Each row of a before or after table is a point. One or more steps were done to the points. Then noise was added and the rows were shuffled. The steps act on how far a point lies along the listed directions, d1 being the first. Name the steps. A step turns or swaps two directions, mirrors them in a line or flattens them onto one, adds a multiple of one to another, or multiplies one. Angles are multiples of 10 degrees, from the lower direction toward the higher: turns from -170 to 170, lines from 10 to 170 but not 90. Use the fewest steps. Two steps may share a direction if one is a turn and the other turns, adds or multiplies; they go together, in the order done. Otherwise the lowest direction goes first.
In the rows, zero is written as 128.

Directions:
(1): [134 174]
(2): [174 122]
Before, 11 rows:
[[132 162]
 [150 140]
 [103 123]
 [122 103]
 [155 153]
 [176 158]
 [148 155]
 [113 130]
 [104 114]
 [100  95]
 [136 141]]
After:
[[146 133]
 [132 147]
 [190 141]
 [171 143]
 [ 69 128]
 [ 70 122]
 [ 69 108]
 [179 129]
 [240 140]
 [ 91 134]
 [122 108]]
Steps: multiply d1 by 0.7; multiply d2 by 2.5

Directions:
(1): [165 134  86 129 178 154]
(2): [160 126  91  98  72 133]
(3): [ 95 111 123  61 149 135]
(4): [ 92 154 120 140 111 191]
(5): [162  93 175 120 125 169]
(6): [107  63  97 156 123 132]
Before, 10 rows:
[[119 137 167 100 131 110]
 [180 164 117 194 122 141]
 [122  55 113  67 193 132]
 [120 101 135 171 113  63]
 [131 138 119 136  91 149]
 [140 106 120 109 125  96]
 [176  88 121 180 178  97]
 [167 125 142 125  94 209]
 [ 98 156 160 167 146 101]
 [141 116 116 142 138 114]]
After (10 x 6):
[[131 137 120 136  92 149]
 [141 114 114 145 138 115]
 [138 103 118 110 124  97]
 [119  42 108  72 191 133]
 [180 166 119 190 124 140]
 [173  79 115 185 178  97]
 [123 144 171  98 131 108]
 [ 98 160 160 165 146 101]
 [117  92 133 175 111  63]
 [168 128 145 124  94 209]]
Steps: multiply d6 by 1.3

Directions:
(1): [101 180 150 141 120 131 195 114 155]
(2): [153 154  91 120 110 196 135 100  94]
(3): [ 97 153  91  73 181 136 123 152 144]
(4): [ 78 167 137 118  80 118  75 119 115]
(5): [ 63  89 136 158 152 163 137 123  97]
Before, 10 rows:
[[ 78 162 115 114 169 180 195 123 134]
 [ 92  59 146 140 164 132 157 139 131]
 [ 88 132 142 129 128 113 119 124 147]
 [ 32 173  92  92 174 189 165 139 132]
 [161  88 136 145 132 128  92 129 104]
 [103 153 137 115 126 117 125 136 129]
 [122  98 109 124 169 152 123 121 117]
 [ 36 167 110 113 148 205 171  90 104]
 [142  72 112 158 188 132 182 151 135]
 [ 97 143 145 135  54 130 103 105 104]]
After (10 x 9):
[[141 184  75  66 187 161 188 148 176]
 [138 211 107  80 137 148 183 126 163]
 [150  59 124 156 135 158 167 116 103]
 [166 103 138 135 121 116  77 129 106]
 [115 118 134 128 154 132 148 143 124]
 [125 109 137 131 157 118 142 129 155]
 [180 173  86  85 169 165 205 105 155]
 [171 138 141  92 114  77 133 143 175]
 [146 195 120 113  88  70 115 136 165]
 [163 147 107  93 137 119 104 121 145]]
Steps: add -0.3 times d4 to d1; turn d4 and d5 by 140 degrees

Directions:
(1): [131 162 149 124 150  75 102 108  56 154 111 108 127  79]
(2): [103 133 159 211  93 104 110  99 161 110 128  99 163 121]
(3): [206 141 159 147  97 147 120 158  87  92 111 110 123 166]
(4): [138 143 121 160 149  83 169 177 133 124 201 109  92 124]
(5): [ 97  72 179 135 164 173 132 128 108  96 130  93  89 100]
Before (14 x 14):
[[123 146 116 156 119 109 130 145 182 136 151 162 156 154]
 [136 103 138 131 139 158 149 158  88 104 131 106 106 136]
 [151 143 132 129 127 149 152 118 102 108 124 130 144 126]
 [ 63  97 117 130 140 136 130 154 164 129 169 138 119 104]
 [111  95 106 133 142 133 176 161 194 116 180 151 100 154]
 [127  74 157 140 141 199 143 138 138  75 110 128 115 142]
 [182 146  79 130 113 124 164 198 163 147 173 141 116 183]
 [148  99 111  77 115 175 141 147 132 123 126 175 107 178]
 [114  91 143 139 119 170 148 127 157 110 117 118 126 128]
 [140 102 160 153  61 177  62 107 161  95  65 132 179 169]
 [148 142 146  99 127 111 127 147  73 132 109 120 120 129]
 [126 108 103 142 104 150 151 174 142 118 153 126 112 142]
 [131 168 114 207 102  59 130 143 145 130 165 118 113 122]
 [227 159 146 140  67 146  99 142  69  95  76 142 158 181]]
After:
[[112  84 178 169 142 165 140 142  87  83 131  78 102 115]
 [111  97 172 119 158 146 132 116  80 125 102  98 104  80]
 [106  73 216 151 183 170 118 112  55  80  94  81  91  72]
 [240 176 120 135  48 134 103 147  90 103  77 159 175 202]
 [171 178  54 110 125  80 156 182 127 158 166 171  88 148]
 [148 141 133 137 122 150 152 116 110 102 124 127 150 130]
 [102 143 153 159 162  50 131 121  99 147 155 109 109  79]
 [170 134 146  61 121 149  56 120  56 142  46 146 140 130]
 [121 138 131 158 119 101 123 150  82 135 137 103 116  97]
 [132 116 142 145  89 146 142 149 149  99 124 122 141 168]
 [152 197  96 113 133  59 117 140 123 175 138 176 156 133]
 [ 55 100 145 126 165 119 113 143 112 135 159 117 106  68]
 [119 145 169 182  88  91  90  92 103 128 110 120 155 122]
 [183 218  97 186  89  25 120 155 123 179 155 118 163 142]]
Steps: turn d1 and d2 by -170 degrees; multiply d5 by 2

Directions:
(1): [148 145  64 177 186 115 141  68 152 170 137 132 103 133  83 154 143 144
 154  92 176 110 117 146]
(2): [148 106 134  65 158  69 101  87 188  83 139  91 158 123 149 165 168 107
 143 130 137 169 135 117]
(3): [111 162 138 123 110  80 116 118 116 205 165 125  84  51 142 161 127 104
 114 166 112 138 107  87]
(4): [191 197 181 132 110 198 102 118 162 141 118 106 105 134 124 118 197 141
 138 139 119 140 112 131]
(5): [120 144  88 130 145 133 159 188 198 147  82 152 162  99 111 153 139 174
 120 185 114 143 170 115]
(6): [173 145 109 142  33  98 110 118 137  92 120 161 157  90 128 128 114 149
 172 110 167  88 135  90]
Before, 14 rows:
[[ 74  64  99 126 122  91 153 141  85  98 126 146 152 160 141 121  64 122
  110 104 131 135 146 130]
 [161 159 121 154 100 167 144 152 140 128  95 156 131 125 126 101 134 176
  145 132 129 122 135 116]
 [ 98 118 132 127 205 181 141 143 113 145 114 113 106 176 103 120 122 129
   98 135 102 154 105 166]
 [104 111 140 142 156 148 137 145 130 155 124 136 113 153 127 122 111 147
  125 134 123 146 134 124]
 [126  85  98 119 140  82 127 109 162  85 137 131 180 136 139 132 128 112
  138 122 155 130 139 117]
 [154 133 142 128 103 144 124  84 163 108 133 107 141 127 125 140 132 122
  154 126 135 115 121 122]
 [141 156 139 149 105 162 130 137 122 148 123 144 128 128 123 118 153 138
  129 126 146 115 129 121]
 [150 161 169 116  70 153 113 183 159 114 121 135 152 103 171 117 141 144
  126 162 105 143 141 108]
 [114 103 231   8  81 154 107 219 171  30  95 110 191 126 191 115 154 137
   81 221  35 206 163 106]
 [165 153 148 156 102 163 125 129 116 118 116 116 127 116 116  98 144 135
  131 126 122  97 139 145]
 [ 99  71  80  95 140  61 133 131 158  96 149 136 172 124 143 143 104 127
  132 126 141 134 143 130]
 [160 149 156 116  89 133 119 127 151  93 120  96 125 153 139 104 162 116
  125 122 132 130 127 125]
 [177 167 150 126  89 134 105 117 138 150 130 130 110  94 140 139 147 118
  157 139 134 122 114 110]
 [133 161 143 149 136 175 124 126 151 129  98 131 118 156 121 118 162 140
  113 108 119 148 124 134]]
After (14 x 24):
[[209 172 140 137  25 119  92 104 135 117 128 149 129  82 142 132 137 129
  188 117 163  95 116  93]
 [185 161 116 154  60 151 132 138 144 100  93 166 147 116 128 103 131 182
  170 116 149 104 136 102]
 [160 171 133 153  72 155 112 126 159 107  93 151 137 124 126 122 154 153
  141 106 139 125 131 104]
 [ 22  55 105 118 249 118 179 150  92 164 134 112 111 187 130 138  87 106
   61 136  87 185 141 169]
 [ 99 122 134 119 198 174 140 151 120 144 112 114 109 163 107 127 124 130
   99 147  99 158 110 158]
 [163 142 137 134  63 134 120  94 165 103 128 120 151 105 125 140 124 134
  166 132 143 101 125 104]
 [186 163 135 161  56 138 116 125 132 104 112 133 144  85 114 109 140 148
  155 126 142  79 148 119]
 [ 54  55  99  90 229  98 156 143 139 133 156 109 137 164 140 136 112 107
   88 140 103 165 133 171]
 [183 170 128 138  46 111 115 121 169  96 116 121 136 116 128 115 158 138
  151 120 160 106 132 101]
 [102 108 145 137 164 149 138 142 132 151 125 128 113 159 129 122 114 143
  124 130 118 151 132 128]
 [ 96  80 109 115 184 107 142 128 153 117 139 119 159 151 138 130 131 104
  108 142 127 150 137 135]
 [160 160 134 147  62 146 117 131 129 126 119 155 144 113 128 120 150 144
  152 118 163 102 131 105]
 [192 171 128 155  49 135 105 131 166 100 125 152 156 104 148 119 140 161
  169 111 162 104 133 107]
 [167 131 125 103 124 137 121 114 190  69 106 135 159 140 117 140 160 172
  144 138 131 148 143 129]]
Steps: multiply d1 by 0; multiply d2 by 0.7; flatten d3 and d5 onto the line at 140 degrees; add 1.5 times d4 to d6

Directions:
(1): [120 182 202 106 101 122 157 137 124 120  73  92 113 157 142 169 141 101
 121 138 190 146 103 134 147  90 164 117 146 101 139 136 103 160 109 193
  87 116 130 181 144  82  75 134 158 169 184  94]
(2): [119 161 107  90 127 104 100  78 110 131 122  63 117 129 170  98 177 125
 143 116 129  98 104  74  58 120 103  66 114 134 111 168 121 161 112 158
 131  68  91 120  87 147 169  95  71  99 174 141]
(3): [153 124 182 139 184  98  95 121 101 106 102 146 159  72  74  61 146 155
 154 130 122 132 144 117 118  89 125 145 131 121  63  70  89 134 189 154
 115 141 152 116 176 137 135 145  89 119 187  81]
(4): [135  96 170 129 203 134 168  84 106 104  90 126  74 212 146 138  99 108
 151 115 148 131 200 125 137 137  90 167 133 138 150  96  94 111 141 116
 147 115  55 124 108 121 101 152  83 104 137 174]
Before (8 x 48):
[[145  73  99 138 175 134 114 128 135 138 146 162 130 125 123  84 117 127
  134 132  92 113 159 131 112 149 136 147 107 127 129 118 130 102 149  87
  140 136 155  88 111 152 153 140 115 118  84 141]
 [132 146 168 123 104 129 138 160 120 134  98 100 133 122 110 151 142 105
  112 141 153 141  88 124 136 105 150 126 156 106 133 101 125 152 138 169
  100 133 152 157 156  92  93 131 166 156 134  91]
 [140 148 204 128 161 110 142 142 115 111  87 134 153  98  85  88 120 143
  137 138 142 147 130 125 117 118 138 149 150 115  78  94  96 132 165 150
  116 137 172 137 175 115 119 156 120 156 178  91]
 [136 180 215 121 142 116 124 119 120  93  65 101 144 130  98 132 154 124
  123 141 154 130 141 139 149 102 159 131 116 103 101  87 113 169 140 160
   93 133 141 143 166 115 108 138 140 125 167  71]
 [117 180 185  99 102 113 109 152 130 124  97 121 159  96 101 140 159 132
  117 107 163 157  92 143 156  92 174  94 149 124  99 121 121 163 103 191
   82 124 160 169 164 124 110 117 154 152 188  73]
 [148  66  96 165 196 103 102 103 106 124 159 165 132  80  72  59 118 151
  145 121  92 131 189 137 107 155  86 165 118 158  80  91 141 108 177  67
  159 147 123  88 120 159 177 137  72  81 115 161]
 [126 114 199 148 180 137 155 115 124 103  82 145  77 172 120 167  88 105
  123 120 175 170 168 133 165 108 126 177 132 128 166 115 107 132 134 152
  120 146 106 154 170  83  95 162 158 130 133 108]
 [118  72  98 118 234 151 155  32  95  92 140 110  46 217 167 109 113 106
  169  96 119 102 236  73  95 193  40 129 122 161 184 149 110 108 117  73
  189  79   7  78  59 145 133 117  25  75 102 227]]
After (8 x 48):
[[141 138 187 122 177 110 135 129 113 110  98 133 150 102  88  72 125 153
  142 133 124 138 141 118 102 129 123 150 146 125  76  91 101 122 165 133
  128 133 158 123 164 128 138 150 103 140 170 106]
 [145 147 184 131 167 121 113 101 114  94  84 116 142 128  97 111 148 134
  132 134 123 120 164 130 136 122 129 133 110 116  99  84 119 153 152 127
  124 134 126 110 152 142 135 138 112  98 138  98]
 [104 142 156 100 176 146 175  63 103  95 102  75  47 221 175 158 131  80
  150 112 177 122 185  87 119 154  93 103 138 134 195 174 103 145  89 138
  139  73  35 137  78  99  85 115  85 127 143 179]
 [125 135 142 115 140 118 100 136 126 123 126 147 156  97 101 109 146 145
  128  95 123 147 132 137 139 123 132 111 137 145  97 110 132 136 121 139
  114 125 139 125 144 155 143 113 120 114 149 111]
 [131  98 192 151 200 135 145 108 124 100  88 149  79 171 114 153  87 112
  126 120 159 167 179 127 163 120 118 182 130 135 160 106 111 125 147 138
  130 148  99 143 166  93 105 162 140 118 124 115]
 [138 111 131 125 145 128 117 139 135 135 124 141 130 122 125  99 133 117
  123 139 118 122 131 132 115 127 163 131 115 111 127 128 123 123 136 122
  118 131 170 116 126 130 132 140 140 142 116 119]
 [139 126 143 140 151  95 115 121 107 125 124 130 133  84  83  91 144 131
  133 131 138 142 142 136 115 119 129 135 132 129  84 115 133 145 161 129
  118 137 140 137 137 124 142 135 106 122 164 116]
 [135 107 138 134 135 136 129 146 116 132 122 117 133 126 104 130 130 114
  121 134 123 134 118 117 128 128 125 140 146 123 128  91 128 133 153 131
  129 136 138 127 146 121 120 134 132 125 106 119]]
Steps: flatten d1 and d4 onto the line at 70 degrees; turn d2 and d3 by -10 degrees
